Each row of a before or after table is a point. One or more steps were done to the points. Then noise was added and the rows were shuffled. The steps act on how far a point lies along the listed directions, d1 being the first. Name the steps. A step turns or swaps two directions, mirrors them in a line or flattens them onto one, adds a multiple of one to another, or multiplies one. Angles are multiples of 10 degrees, from the lower direction toward the higher: turns from -170 to 170, lines from 10 to 170 but not 90. Use the fewest steps. Two steps may share a direction if one is a turn and the other turns, adds or multiplies; they go together, in the order done. Otherwise the lowest direction goes first.

Directions:
(1): 42,47,39
(2): 46,7,-58
(3): -41,56,-25
Before, 11 rows:
-82,-36,-21
-73,-34,62
-52,9,43
12,40,-10
27,16,52
-51,-35,1
-10,-23,-35
32,-38,-25
2,-97,-1
27,-40,69
60,40,17
After (11 x 3):
-28,9,-19
-37,43,24
-52,80,0
39,-7,-26
-27,61,81
35,-35,34
-96,-19,23
-40,-36,-18
54,-55,-8
18,46,53
-15,-40,71
Steps: turn d1 and d3 by -70 degrees; turn d1 and d2 by 50 degrees

Directions:
(1): 14,-94,-6,73,34,1,-8,-7,-29
(2): -58,5,-18,38,-79,54,6,-38,-27
(3): -29,-15,71,28,-19,-27,-39,-23,79
(4): 12,10,-1,9,-50,-56,-77,41,-53
Before:
-43,72,23,-32,12,-40,-22,1,76
-27,32,-7,2,27,11,44,18,6
31,-82,10,18,116,-34,7,26,31
-11,-48,-55,54,-6,35,13,-27,-68
-4,61,-34,-50,-18,36,68,3,-1
53,20,-12,-43,45,-62,-31,63,-46
-14,-48,68,39,-9,-80,-92,11,38
-13,66,19,-13,32,4,36,10,7
53,-42,8,18,43,-48,-28,21,-56
1,29,-17,27,-14,56,52,-12,-3
-50,-16,57,3,9,-6,5,-15,68
-21,59,31,-11,-87,-67,-87,46,19
-7,-59,-10,57,-64,-18,-51,-1,-78
-29,-60,42,71,4,-3,-25,-47,69
After, 14 rows:
22,4,27,43,9,5,8,6,30
16,75,-64,-68,8,19,41,16,-26
-2,51,-68,-59,-30,10,10,29,-78
-32,47,28,-17,-47,-31,-40,-17,44
-20,-6,14,32,40,-9,24,15,17
-5,-32,-74,38,65,0,26,8,-53
-15,49,44,-25,-33,-14,-14,-19,13
8,-79,25,58,26,-10,7,-7,26
7,-30,-69,53,-45,-2,-32,42,-110
-4,-10,19,46,60,0,29,-4,-6
-21,-15,33,31,0,-16,-26,-8,17
-20,55,4,-74,39,13,48,8,72
-4,7,-43,-43,43,25,53,21,-43
-24,54,13,-31,-107,-32,-54,10,-26
Steps: turn d1 and d3 by 170 degrees; flatten d2 and d4 onto the line at 60 degrees
